Each row of a before or after table is a point. The points were changed in one or more steps. Then noise was added and the rows were shuffled. The steps act on how far a point lies along the listed directions, d1 being the first. Name the steps. A step turns or swaps two directions, mirrors them in a line or flattens them onto one, adds a multiple of one to another, or multiplies one. Angles are multiples of 10 degrees, from the lower direction toward the higher: turns from -170 to 170, lines from 10 to 170 but not 90. Use the fewest steps. Two steps may share a direction if one is a turn and the other turns, adds or multiplies; they go together, in the order done. Otherwise the lowest direction goes first.

Directions:
(1): [32 28]
(2): [ 28 -32]
Before (14 x 2):
[[-46 -28]
 [ 60 -19]
 [ 44 -23]
 [  7  -5]
 [ 23 -34]
 [  3 -24]
 [ 42  -5]
 [ 30   7]
 [ 21 -34]
 [ 29  -9]
 [  7 -46]
 [ -2  -2]
 [-47  -3]
 [ 18 -26]]
After (14 x 2):
[[ -1 -55]
 [-29  32]
 [-15  28]
 [-40 -20]
 [ 17 -41]
 [-43  26]
 [-23 -11]
 [-25  23]
 [-45  40]
 [-38   4]
 [ -4   2]
 [-30   0]
 [  2  -3]
 [-41  -3]]
Steps: mirror d1 and d2 in the line at 160 degrees

Directions:
(1): [-24 -30  -9  27  39  -9]
(2): [50  4  4  2 36  9]
(3): [ 18   8 -14  51 -24 -11]
(4): [  7   7   3 -13   6 -60]
(5): [-12  18  55  19   6   0]
(6): [-18  50 -23   2  21   4]
Before (10 x 6):
[[ 24  19   6  25  10  10]
 [ 20 -10  18  14  10   2]
 [ 10  32 -30  38  34   7]
 [ -2 -45 -37  -2  30   8]
 [ 20  -6  -3  34  -5   1]
 [-46  60 -25  19  21  27]
 [-18   8 -27  11  23  12]
 [  6 -34   9  49  14  -2]
 [ 11  -3   6  18  27  -9]
 [ 34   7 -16  -8   9 -44]]
After (10 x 6):
[[ 22 -15   2   9  13 -16]
 [  2 -53 -15  47  31 -28]
 [ 32  16 -14  13   8 -13]
 [ 20 -12 -13  33  -3  -8]
 [  7  24 -35  40  41   0]
 [-38  50 -59   0  23 -12]
 [-22 -54 -16  26  45  35]
 [  4  -8   2  21  37 -13]
 [ 12  20  41  27   7  23]
 [-24   1 -31  17  32   8]]
Steps: multiply d1 by 1.6; swap d4 and d5

Directions:
(1): [  8  -9 -54  22  -4  31  -6  34  -3]
(2): [  3  -9 -10  16  24  26 -12 -49  39]
(3): [  3 -28  12 -23  14  -4   9  37  50]
(4): [ 36   1 -16 -14  -8   3  60 -17   0]
(5): [-16  47 -30 -42  21  -3  -6   1  11]
(6): [-33 -27   0 -38 -27  37   3 -13 -11]
Before (8 x 9):
[[ 50  -8   7  17  -6 -17  35   3   5]
 [  0 -45  31  -7 -15   4  10  15  33]
 [ -7   1  -3  -9  21  10 -16 -50  30]
 [-12 -11  15 -47   0 -11  10  17   9]
 [ 10   3  -8  42  13 -25 -11  11   5]
 [ -2  -7  48 -45   4 -21  18   4  -8]
 [ 23  12   5   7  -1  -1  11  -3 -25]
 [ -8  31  -7 -10  13   0  -8 -41  37]]
After (8 x 9):
[[  2  -5 -31 -15  21   9  -7  27  28]
 [ 16 -10  14 -40 -25  -4  41   5  -7]
 [  8  12   0 -18  -4   9  14  -9 -24]
 [  5 -20   4   0 -11  -9   3  61  22]
 [ 11 -42  -4  37  -7  23 -10 -19   9]
 [  0 -25  -7  25 -16  32  -5 -33  26]
 [ -2  -7 -42 -27  10  33   1  40   4]
 [-29 -10  28 -16 -15 -15  -2 -18 -12]]
Steps: turn d1 and d6 by -140 degrees; turn d2 and d5 by -70 degrees; turn d3 and d4 by -10 degrees

Directions:
(1): [-13  -9   7  -9  11  53 -16  34  60   4  -9   7  16  22]
(2): [  9  12 -13 -16  34 -27 -11   4  21  57 -31  21 -12 -35]
(3): [-15  22  17  45  20  -3  19  48 -25  34  24  -7  25   4]
(4): [ 26  10   0   9  37  11  39 -27  15  11  24  10 -41  43]
Before (8 x 14):
[[ 20  -4 -13 -30 -17 -30 -16 -50   4  -2 -43  15 -22 -35]
 [-11   5   2   3 -14 -18 -17  26 -15  10  -9  11  27 -38]
 [-12 -23  -5  -7 -43  -5 -23   1 -29 -48 -11  -7  18 -11]
 [  2   9  -2   7   8 -15   8  -7 -16  24  -3  -6  -4 -16]
 [ -2  14   3  18  14 -34  14   5 -27  18   2  -6  11 -15]
 [ -7  -5   8  13  -7   3  13   9 -26 -12  18 -12  18  14]
 [  5  10  -3  17  11 -53   5   7 -60  41 -11  -3   2 -41]
 [  3 -10  -5 -17 -19 -11  -5  -9 -13  -1 -24  -3   9  -5]]
After (8 x 14):
[[ -6   9   8  11  29  10   6  28  23  23  -2   2  19   9]
 [ -8  -5   8  10  -3  16   8  14 -10 -11  19 -11  20  20]
 [-17 -29   2 -13 -32  27 -28  19  10 -44 -14  -2  24   6]
 [-10   0   7   4  40  34 -10  52  39  52 -19  12  17   5]
 [ 13  -9  -8 -35  -3  17 -24 -25  56   3 -46  24 -13 -11]
 [ -2 -13  -3 -23 -13  10  -9   4  12   2 -26   0  13   5]
 [-16   2   6  -1  -7   1 -22  35   9  13 -11  14  32 -27]
 [ -3   7   4   4  20  14   4   9  17  28  -5   0   0  -1]]
Steps: mirror d1 and d4 in the line at 100 degrees

Directions:
(1): [ 36 -13 -29 -31  -5 -30 -56  11  23   1 -20 -24   7 -43 -35 -21 -17  -9
 -22   5]
(2): [ -9 -52   5 -14   2  15   2  -8  -8  27 -60 -16   4   8  10  29  -4  43
   5  51]
Before (9 x 20):
[[-14 -44  10 -11   8  27  18 -11  -1  22 -40   0   9  21  16  20 -10  32
   18  39]
 [ 32  20 -41 -23 -11 -29 -57  22  30 -15  43  -1   1 -41 -41 -39 -17 -55
  -27 -33]
 [  2 -24   5   7   3  12  15   0  -9  14 -28  -5  -3   8  14  18   0  16
    5  11]
 [-17 -23  10  20  10  12  19  -6 -13  13  -7  14  -7  23  22   5   2  18
   19  16]
 [-14 -16  11  13   2  17  25  -7 -21  15 -19   1  -3  16  21  18   3  35
   12  29]
 [  7  -7  -1   5   0  -4  -5   2  -3   5  -1   2  -3  -4   3  -4  -3  10
    5  -1]
 [-11  -9  -1  11   2  13  12 -10  -3   7 -10  11  -8   3   8   4   9   8
    2   3]
 [-22 -20  13   8  -8  20  17 -11  -9  26 -16   1   3  21  13  21   9  19
   18  17]
 [ -7 -27  -6 -12  10  -1  -7  -1  11  14 -41  -6   7   1   8  12 -12  26
    0  26]]
After (9 x 20):
[[  5 -27   3   5   2  10  13   1  -8  16 -33  -4  -1   5  12  17  -3  13
    4  10]
 [ -8 -47   9 -18   8  24  12  -7   4  24 -44  -4  11  14  11  17 -12  33
   13  44]
 [ 10  -6   1   5   0  -4  -4   3  -4   2  -1   2  -4  -3   0  -5  -3   9
    3  -1]
 [-12  -9   0  10   3  14  12 -13  -4   6 -12  10 -11   3   6   4  10   9
    1   4]
 [ 31  27 -34 -17 -11 -28 -48  23  26 -20  55   6  -3 -34 -34 -41 -13 -60
  -25 -42]
 [-15 -27   7  15  11   9  17  -6 -13  17 -13  10  -7  21  22   4   0  20
   17  18]
 [ -3 -29 -11 -19  11  -7 -11  -1  14  13 -40  -8   7  -4   4   8 -13  26
   -1  22]
 [-21 -24  12   4  -8  20  14 -11  -5  26 -20   0   4  17  13  23   6  18
   14  19]
 [-11 -20   8  10   1  13  18  -5 -19  16 -25   2  -2  15  20  18   2  37
    9  32]]
Steps: turn d1 and d2 by -10 degrees

Directions:
(1): [-13  27 -12   5  19  22  14  16   2   7  18  43 -30   3 -12  21  19   6
  -5 -20 -29   0  16  17  22  -4  32   7   1 -16 -40  -6  10 -23  -6 -16
  38  12  15 -20  15  -2   6  30  10 -42 -13 -23]
(2): [ -5 -11 -32  14  -8  23   4 -36 -22  -5 -20  16  -7 -14  21 -21   9  19
 -36  13  31  -2  22 -14   1  -3  -5  11  -1 -17  -5  15 -22  21  20   6
  27  -1  20 -15   0 -60  -8  -6   0  15 -46   1]
(3): [ -9  11  25 -19  18 -15  32 -14  17  17 -25  21  -6  -6 -10 -45  38 -13
 -10  16   5 -39  12 -17  -5   1  23 -19   7  -7 -24  20 -11   2  23  10
 -10 -20  -8  32  12  11  43  19  -8  17  20  -4]
Before (11 x 48):
[[ 13 -39 -12   5  -9  -2 -20 -22  -7  -8  -7 -21  17   2   9   0 -20  -4
    5  10  25   2  -5  -9 -18   6 -23  18  10  30  29   4   7  32   2  11
   -8  -2  -9   2   1 -24  -5 -34   6  27   1   4]
 [ 15 -22 -34  27 -30  20 -40   0 -35 -19  12 -36   4   5  29  40 -40  13
    4  -1  22  47 -11   2  -8   2 -41  25   3  12  31  -6  -7   9 -10  -4
    8   2   6 -29  -1 -48 -52 -33  -3   4 -21   6]
 [-28  20 -24  -4  23  24  22  -5   1   6  -2  39 -30  -4  -1   1  16  10
  -10  -9  -8  -3  21   4  13   1  29  11   7 -11 -28   5   5 -14   9  -9
   29   4   7  -9  12  -8  10  27  12 -17 -21 -19]
 [ -6   6 -21  21 -13  29 -10  18  -3  -6  32   1 -19 -10   3  41 -22  21
    2  -4 -13  28   4  18   8 -11  -5  10  -8  -2   8  -6   9  -8  -7  -1
   31  37  15 -34  -7 -11 -32  -7  21 -30 -34  -5]
 [  9 -22 -33  15  -8  10   6 -21 -19 -10  -8  -4  18 -11  13  13  -9  16
  -25  18  14  26  -7  -8  -6  -7 -21  20  -6  15   6   5 -22  25   5  -5
    8  -2  18 -13  -2 -36 -16 -20   1  20 -21  14]
 [ 13  10  23 -13 -11 -19 -20  30  27 -19  32 -31  19  16 -15  45 -28 -17
   38 -22 -37  23 -35  21 -12   4 -15  -8  -6  13  14 -30  32 -25 -30 -17
  -36  11 -13   4  -3  57  -4   2   3  -9  47  15]
 [  0  -8 -37  11  -1  25 -20 -11 -17 -20  16   4 -15  -2   8  29 -15  25
  -16  10  -3  28   9   6  17  -4 -11  33   9 -24   9  -6  -7  12  -8  -7
   41  19  15 -38  -5 -35 -33   2  12 -16 -42   2]
 [  2  13  20 -11  -4  -6  -9  29   6  -6  17 -10   2  10 -13  31 -16 -27
   22 -18 -22  10 -21  25   9   4   0   3  -5   5   8  -9  15 -17 -26  -7
  -12   2  -6  -6  -4  33 -19  -7   3 -18  34  -8]
 [  3  -3  38  -9  -6 -20 -17  40  20  -3  25 -43  16  24 -21  36 -23 -21
   45  -9 -20  14 -36  22 -17  13 -16 -10  -1  24  20 -24  40 -12 -27  -7
  -38   5 -16  15  -4  60 -10 -15   0  -5  57  18]
 [  8  -5  15  -6  -4 -30 -22  36  16   4  12 -19  13  14  -6   6 -13 -27
   29  -6  -4  -3 -28  -2  -9  -5 -24 -11  -8   5  17  -6   6 -12  -5   6
  -37  -9 -13  11 -11  47   4  -2 -18   6  32  11]
 [-14  17   9  -4   5  -6   9  10   8  13   9  16   0   3 -19  -3  18  -2
    1 -14 -14  -5   5   7  -1   2   6   1   4  -6  -7  -1   0  -3   2   0
    1   3 -10   8   3   7   7  10   8   5  -4 -10]]
After (11 x 48):
[[  4   2  12  -8 -12  -3 -11  10  -3 -10   4 -13   8   3   0  14 -16 -22
    9  -7  -2   7 -16  16   4   5  -8   5  -6   0  16  -1   3  -3 -17   1
  -12  -3  -1  -7  -7   9 -23 -16   0   1  19  -3]
 [ -3  -8  29  -7  -7 -11  -2   8  11   2  -1 -29  12  13  -9   0  -6 -14
   19   8   6  -2 -18   3 -21  13 -15 -11  -2  12  13  -7  18   6  -5   4
  -29  -5  -8  22  -2  23   0 -15  -4  18  35  19]
 [  3  -4   8  -6   2 -22  -9  18  11   8  -1  -1   5   8  -2 -13   5 -22
   10   2   7 -15 -13 -11  -7  -8 -16 -13  -7  -5   4   7  -4  -5  10  10
  -25 -14  -6  13  -4  25  14   6 -20  14  17   7]
 [  9 -30   5  -8   2 -13  -3 -24   5   2 -17  -8  12   1   1 -22  -1 -14
    4  16  22 -19  -2 -16 -20   7  -8   7  14  27  15  13   2  29  13  15
  -16 -13 -14  22   9 -10  20 -22   2  34  18   2]
 [ 10 -20 -12   3  -2  -7  13 -15  -6  -3 -13 -10  24  -8   3   2  -5   5
  -14  22  10  14 -12 -12 -11  -5 -16   9  -3  21   7   8 -20  22   7  -1
  -11 -11   7   6   0 -13   0 -16  -3  27   4  16]
 [  9 -22 -18   4 -11   3 -30  -8 -11 -21  12 -26   6  -1   7  22 -30  15
   -2  18   5  27  -7  -1   4   1 -28  23  10  -9  35  -7  -5  19 -11   2
    8  12  -2 -21 -15 -15 -35 -15   5   6 -19  16]
 [ 11  -2  13 -10 -18 -15 -14  -2  18 -20   8 -27  21   5  -2  13 -18 -10
   14  -4  -7  12 -22   2 -21   4 -23  -8  -6   5  16 -13  13  -6  -8  -5
  -30   3  -7  10  -3  21   1  -5  -2  17  27  21]
 [  4 -13 -12  16 -28  11 -23  10  -3 -10  21 -34   1 -11  10  32 -38  16
    8  10   5  29  -9   8  -8  -9 -29   6  -9  11  38  -4   5   6  -5   9
    1  32   3 -21 -17  -6 -40 -31  14  -3 -22  11]
 [-13  16   0   2   1   2   2  11   3  10  13  15  -3   4 -16   7  11   3
    0 -20 -15   3   4  12   2   0   1   5   3  -5  -3  -6   2  -3  -1  -3
    7   9  -6  -1   1   0  -3   7  12  -2 -12 -10]
 [ 19 -31  -3   7 -31 -10 -30 -11 -20 -11 -11 -55  21   3  25   2 -31  -3
    8  21  36  23 -19 -17 -24   6 -47   5   6  21  43   7 -14  20   4  11
  -30 -18 -14   9  -4 -26 -26 -40 -15  40  11  18]
 [-22  13 -32   5  11  28   1   7  -7  -4  14  19 -21   3   5  30 -10  15
    2 -20 -13  21   7  15  14   3  12  21   2  -1  -9  -8  15 -17  -8 -15
   28  15   6 -24   4  -5 -16  12  14 -26 -25 -12]]
Steps: turn d1 and d3 by -50 degrees; multiply d2 by 0.4

Directions:
(1): [ 15 -41  13 -19 -11 -21  15   3  -8 -11 -15 -27  -6  24 -24 -34  -9  13
  -6  -3  -3   5  -8   3  11  -6  -6  19  12 -24 -13  31  26  15  13  38
  14  13 -17 -52  21   5  -9 -38 -21   7 -10  -9   5   2 -25 -16  -9   2
  11  -4   5  -3 -25  21   2   6  -7  17]
(2): [-18 -27  44  15   6 -26 -20  12  -8  -3  -6   1  14  17  -3 -25   8 -15
 -20 -26  12  10  -3  15  36   1  11 -26  11  -9  -6  13   1  22   5 -25
 -14 -26 -15 -13 -23  22  15  24  28  31   9   1 -32 -11  27  -8  -8 -15
 -11  12  -6  18  -9 -30 -14 -10 -19 -11]
(3): [ -5   2 -27 -15  -3 -16  11  -3  11  -5  -2  -4  16   9 -11  27 -48  23
 -21 -22 -18  -1 -14  -1   4  23   8 -20 -20 -25  17  11 -17   4  27 -17
 -30   0 -34  26  16  -2  10  14  24  10   1  -9   0  -6 -14 -18  -3  -5
  39 -21 -29 -32   0  21  -5 -24  -5  16]
(4): [ 17   9  -7 -22 -18  -2  15   2  -5 -43 -19  32   6   7  -6   1  -6  -7
   8  32  17  -2   1  -2  36 -16 -10   9   6  23  19   2  34   1  -8   9
 -19 -30  -7   5 -19  12   1  21  -1 -13  60  -7  24  -5  -9 -40   6   7
  -5 -20  14  -6  -7  -6  20 -21  15  -9]
(5): [ 35  -5   2 -10   3   5 -30  36  36  -5  13  21 -26  25  18   5   4 -18
   5 -13   9 -26   5  21  -7  12  22 -11   1 -24 -28  -7  25  11   5  16
  -6   7 -11  11   9 -13  24  -1  24 -14  -5  31  23  36  17 -13  -3 -16
   0 -28   0  32  12  14  22   8   2  14]
Before (8 x 64):
[[ -4  -7  -4   7   9 -11   4  -1   5   6   5  -5   9   2  -5   8 -22  13
  -14 -18 -12  -2  -6   7  -6  16   6  -6 -14  -5   3   5 -13  -3   7 -16
   -8   6 -15  -1  -2  -5  -1   5  14   5  -6  -9 -14   0  -6   3 -14  -3
   19  -1 -19 -14   0   8  -4 -11  -5  11]
 [ -3  -9   9  -8  -5  -7  -3   1   4  -2  -3   1   5   3  -8  -5  -6   3
   -8  -9  -4  -2  -3  -7  13   7  -2   0  -6  -2   7  11   7   2   9  -7
  -15  -7 -11   6  -5   4  14  15  13   6  15  -8  -7 -10  -8 -25   8  -7
    9  -6  -2 -10  -2   0   3 -16   4   0]
 [-13  47 -11  11  11  25 -20  -3  13   4  16  42   9 -25  31  42   8 -22
    7  -1   3  -8   3   2   0  20  15 -34 -10  18  16 -30 -19  -5 -13 -50
  -28 -25   5  60 -21  -5  20  47  31  -6  21  15   0   0  29  -5  20  -6
  -12  -5  -5  10  19 -33   3 -19   8 -13]
 [-24  -3  -3  -4 -11  -9  18 -12 -12   0 -22  -2  14  -6  -8  -2 -17  27
   -4   1  -7  12   0  -6  10  -3  -9   2  -9   9  20  10 -13 -12   9 -10
   -6 -10  -8   1 -12  15  -5   8  -7  15  16 -24  -7 -31 -13  -7   4  16
   14  10  -6 -25  -3  -6 -13 -14  -2   0]
 [ -3  15  10  -4  -3   1  -8  12   7   4  13  12  -8  -1   7  10   2 -11
   -3 -12   3  -3   2   5   8   6   8 -11  -5 -13  -1  -6   8   9   4  -7
  -18  -8   1  18   2   5  12  12  17   7   3  11  -8  11  18  -7  -3  -9
   -8   0   0   7  -3  -2   3  -3   2  -8]
 [-54   7  -2  21   8   8  19 -31 -36  22   5 -16  21 -23  -7  -1  -1  10
  -11   1  -7  27  -8 -18  -7  -4 -12   6  -7  16  27  -2 -33 -20  -5 -37
   10  -6  13 -10 -11  16 -11   4 -10  21 -13 -24 -37 -40 -10  32   0  15
    5  40  -3 -33 -10 -13 -31  -1 -10 -16]
 [  7  10 -28 -14  -2  -1   7  -3   5  -3   9  -5  -7 -10  -2  14  -4   7
   14   7  -5  -9   8 -10 -14   1   4   5 -13   1  -7  -8   4  -7  -2  12
    0  18  -1  16  22  -6   1  -1  -4  -7  -7  -5  10   8  -8  -4  11  14
   -1   0  -5   1  -2  16   5   2   8   1]
 [ 12  17 -34 -10 -13  14   6   1  15  19  13  -8  -6 -12  12  31  -9  17
   -4   4 -18 -13   6   3 -39  19  -5  10 -16 -11   0 -20 -10 -16   7  11
    1  27  -3  10  23 -16   5 -23   3 -15 -31   7  22  19 -12   5  10   8
   21 -18   2 -14   8  37   4  18   9  12]]
After (8 x 64):
[[  4  -5  -9 -16 -10  -8  -2  16  20  -6 -12  15  -4  15   4  10 -26  18
   -4 -14  -4 -10   1  11   5  13  11 -11 -13 -17   2   6   3  -3  20   0
  -18  -4 -25  16   0   3  17  11  18   5  13  -1  13  -3  -3 -22   1   2
   24 -19 -14  -8   7  12   4 -14  -1  16]
 [ 20  -2  -6   2   8   4  -7  14  20   2  12   9 -12   6   8   7  -5   0
    2  -7  -3 -17   3  13 -17  12  10   4  -9  -3 -13  -6   8  -5  -3   5
    1  13  -5  -1   1 -15   3  -5   9 -14  -5   7   7  22  -1   1 -12  -4
    8 -12  -6   6   8  15  13   2   4  14]
 [ -9 -15  26  20   1  -4 -26  15   4  34  15 -16  -3   0  18  -8  25  -8
  -17 -24  -3  -2   9  20 -18  15   7 -10   3 -18 -22 -13 -12   5   2  -9
    8  11   0 -17  -1   3  16 -13  21  16 -46  16 -18  14  27  19   0  -8
   -8  11   4  23   2  -1 -15  28 -14  -3]
 [ -8 -11   9   4   7 -16 -13   6  -1   7   9 -11  -2  -1  -1  -8  11  -6
    2 -15   2  -1   8   1   1   1  13 -12  -4  -7 -19  -1  -1   8  -1  -4
    0   8  -4   1   9   6   9   8  12  16 -16   0 -18   3  16   3   5   3
  -14  16  -8  21  -6  -6  -8   4  -8  -7]
 [  1  25   2  -5  -6  14   2   3   0   2  11  13 -12 -13   8  10  13 -11
   10  10   5  -1   7  -3   0  -6  -3   7  -2   5   2 -13  13  -2  -8   5
   -5  -4  17  14   1   2   0   1  -4  -5   8   7   2  10   9  -1   2   2
  -17   5  13   5  -3  -2   8   4  11 -13]
 [ 13  -5   6 -12  -6   3  -8  10  13  -5   1  10  -9   4   0  -5   4  -5
    4   1   2 -11   3  -4   5   3  -1   8  -2   1  -2   4  20  -1   2   8
   -8  -2  -3   6  -3  -2  15   7   8  -8  16   2   8   3  -7 -26  10  -6
    2 -13   8   2   3   5  15  -8  11   2]
 [ -9  51 -10  13  10  34 -19  -5   9   4  16  43   3 -31  34  37  22 -27
   17  12   8  -8   8  -1  -5  10  10 -23  -5  30  13 -35 -12 -10 -23 -42
  -17 -23  18  54 -24  -6  14  40  18 -14  23  16   5   2  28   0  23  -1
  -23   0   5  16  19 -36   7 -11  14 -17]
 [-14  17 -45 -14   3   8  11  -4  13   8  16   5   6   3   0  40 -47  20
  -16 -18 -18  -4 -15  -5 -20  28  12 -12 -29 -24  21  -3 -20 -15  22 -26
  -22   7 -25  31  21  -6  16  10  25   3 -11  -4   3  -6 -19   0  -1   1
   46 -16 -27 -41   5  33  -6 -16  -2  16]]
Steps: mirror d2 and d4 in the line at 70 degrees; turn d3 and d5 by 90 degrees
